Each row of a before or after table is a point. The points were changed in one or more steps. Then noise was added and the rows were shuffled. The steps act on columns, c1 being the first. Write out the steps. A step turns or swaps two columns, mirrors them in a line or flattens them onto one, adds a multiple of one to another, or multiplies or shifts one. Angles are multiples of 10 degrees, from the lower column toward the higher: turns from -170 to 170, lines from 10 to 170 but not 90. Use the fewest steps. Two steps may share a column if one is a turn and the other turns, adds or multiplies; they go together, in the order done. Otherwise the lowest column goes first.
(in the rows, 128 means zero)

Before (14 x 2):
[[144   8]
 [175  71]
 [120 140]
 [ 70 108]
 [ 51 165]
 [126 144]
 [ 65 137]
 [113 133]
 [ 76 122]
 [172 115]
 [123 174]
 [161 138]
 [ 89 141]
 [155 111]]
After, 14 rows:
[[ 87 101]
 [138 137]
 [134 129]
 [ 74  97]
 [ 88 104]
 [103 111]
 [159 145]
 [125 126]
 [ 85 105]
 [146 141]
 [116 122]
 [139 131]
 [ 92 104]
 [157 144]]
Steps: flatten c1 and c2 onto the line at 30 degrees

Before:
[[205 205 102  85]
 [128 131 108 107]
 [193 113 103 118]
 [ 42 191  90 150]
 [199 132 112 100]
 [101  99 122  64]
 [105 139  58 111]
 [169 102 123 101]
 [142 148 152  97]
 [ 72 107 112 114]]
After, 10 rows:
[[202 146 134 106]
 [203 126 127 111]
 [105 140 115  62]
 [166 120 137  88]
 [135 141 109 116]
 [134 157 152 108]
 [210 217 124 131]
 [ 78 118  93 107]
 [134 146  54 117]
 [ 56 176  60 178]]
Steps: turn c1 and c3 by 20 degrees; turn c2 and c4 by 30 degrees

Before, 13 rows:
[[153  85 134 143 149  99]
 [111 126 122 136 165 114]
 [126 124 131  94 166  96]
 [162 119 140 141 143 111]
 [129 125 126 141 169 130]
 [124 114 116 137 175 127]
 [133 122 129 141 155  99]
 [118 126 117 125 175 120]
 [136 132 172 145 168 103]
 [107 105 168  77 146 154]
 [113 115 118 146   7 116]
 [117 121 120 145 147 125]
 [156 136 126 126 151 117]]
After:
[[139 114 133 116 174 124]
 [133 125 145 134 166 116]
 [124 124 130  89 168  98]
 [ 85 102 141  42 143 152]
 [136 136 103 138 155 120]
 [ 87 132 111 154 170 101]
 [127  84 104  79 149 101]
 [126 125 124 133 155 101]
 [139 123 141 121 174 122]
 [130 123 140 133 149 125]
 [130 126 131 135 171 129]
 [123 120  95 126 144 111]
 [134 115 144 125   7 116]]
Steps: mirror c1 and c3 in the line at 140 degrees; add 1.5 times c2 to c4

Before:
[[168 135 195  86  89 133 112 128]
 [118 145 146 103 169 107 166 172]
 [ 62  54  96 150  82  88  95  97]
 [ 56  85 109 172  90 141 134  62]
 [100  62  38 158 140 138 116  56]
 [144 181 161 133 118 103  96 136]
 [112 154 158  84 144  78 134  97]
 [ 83 141 162  86  95 143  69 124]
 [ 85  56 108 178 196 113 122  76]]
After (9 x 8):
[[ 86  54 145 180 196 125 124 182]
 [ 55  87 123 171  93 107 133 195]
 [100  61 102 158 138 164 115 236]
 [ 63  54 159 151  80 154  94 171]
 [118 144 144 103 170 140 168  82]
 [168 137 144  88  91  71 112  94]
 [ 84 142 124  86  93  92  66 114]
 [144 181 158 133 119 114  96 104]
 [113 154 189  83 146 107 134 140]]
Steps: turn c3 and c8 by -150 degrees; turn c3 and c6 by 110 degrees

Before:
[[ 89 122  95 194 143 146 157 210  88]
 [ 65 100 128 143 129  99 187 180  85]
 [104  57 116 124 143 217 101  77 119]
 [102 121  77 114 137  28 112  98 151]
 [ 61 109 117 169  95 120 122 178  88]
 [ 59 139 121 165 123 142 160 173 140]
 [ 76 117  80 124 104 155 163 187 106]
 [114  87 105 205  87 132 156 153 132]
 [145 100 114  98 133  49  83 128 196]]
After, 9 rows:
[[144 100 117 101 134  51  84 131 194]
 [ 86 195  91 121 147 145 153 210  89]
 [ 64 166 121 138 122 141 162 172 136]
 [ 97 116  82 122 135  25 110  97 152]
 [ 67 139 132  96 131 100 186 181  86]
 [ 61 169 112 107  95 123 124 176  88]
 [105 129 115  58 144 217 102  78 118]
 [115 207 106  90  88 130 153 150 132]
 [ 76 125  80 115 104 156 159 184 110]]
Steps: swap c2 and c4

Before:
[[156 127  59 159 158 148 108 114 197 113  98]
 [177 152  69  73 140 143  95 165 127  69  78]
 [142 135 131  81 118 186 127 195 126 181 107]
 [139 123  44  99 125 161  78  93 135  97 140]
 [160  70  58 102 141 115 123 122 147  78 129]
 [ 78 113 189 114 102 123  87  99 163 133  66]
 [ 63 142 152 116 112 156 139 175  73 171  57]
 [ 74 109 200 115 173 176 112  93 113 128  89]
 [217 113  72 138 114 165 108  99 124  90 100]
 [199 122  60 130 166 109  74 106 136 134 121]
 [108 124 150 130 117 190  86 231  69 136 118]]
After:
[[107 123 148 165 118 128  86 248  81 119 136]
 [ 80 114 190 116 100 137  86 102 164 102 182]
 [199 122  59 123 167 122  76 102 129 120 133]
 [156 129  60  60 157 152 108 127 162 133 163]
 [159  70  57 136 143 120 124 120 159 175 145]
 [141 135 131 165 118 144 128 213 160  72 129]
 [220 113  73 121 113 172 108 121 118 156 167]
 [138 122  41 148 124 174  77 113 150 159 124]
 [ 63 139 152 173 112 130 140 182  93  65 179]
 [177 151  69 171 141 121  95 166 161 167 193]
 [ 72 110 198 148 173 191 111 121 126 113 164]]
Steps: mirror c4 and c9 in the line at 110 degrees; turn c6 and c8 by 30 degrees; turn c10 and c11 by -160 degrees

Before:
[[116 229 100 120 124 144  61 176 184 178 171 223]
 [126 122 115  90  78 159 162  84 104 175 184 101]
 [ 93  97 125 127 164 175 117  97 111 165 146 190]
 [140 120 136 130  90 182 128  90 118 144  78 123]
 [141  93 137 196 109  87 158 186  96 168 173  86]
 [115  91 162 113 107 136 101 150  88 106 159 127]
 [139  90 180  99 154 175 142  98 149  93 178 115]
 [130  85 114 100  97 125 111 232 142 148 176  87]
 [ 30 115 104 163 147 157  85 104 101 180 147  91]
 [125  87 136  97 121 105  35  86 137 176 108 143]
 [153 106 125 115 113 170  97 125  88 183 177  85]
 [ 75 241 120  91 199 157 152 115 115 180 120 119]]
After:
[[138 137 137 126  60 135 131 101 120 136  70 132]
 [126 168 194 127 141 113  67  97 137 178 111 150]
 [139 164 116 132 148  91 154 171  93 158 159  90]
 [117 163 171 125 108 120 130 144  88 116 144 149]
 [115  25 152 129 116 140  56 164 184 185 197 197]
 [125 134  99 130  69 110 144  98 103 177 173  88]
 [ 73  15 106 125 150 199 141 120 117 217 112 113]
 [127 172 129 129 108 100 106 199 137 148 182  78]
 [ 31 143 138 129 119 162  76 108 100 250 133  75]
 [152 148 144 129  84 139 102 128  88 168 157  79]
 [139 166 160 127 109 180 173 107 151  83 187 152]
 [ 93 161 132 128 111 188 117 109 113 189 138 187]]
Steps: add -0.7 times c1 to c10; multiply c2 by -1; add 0.7 times c3 to c12; turn c3 and c7 by 40 degrees; multiply c4 by 0; turn c5 and c6 by 50 degrees; multiply c8 by 0.7; add 0.5 times c9 to c11
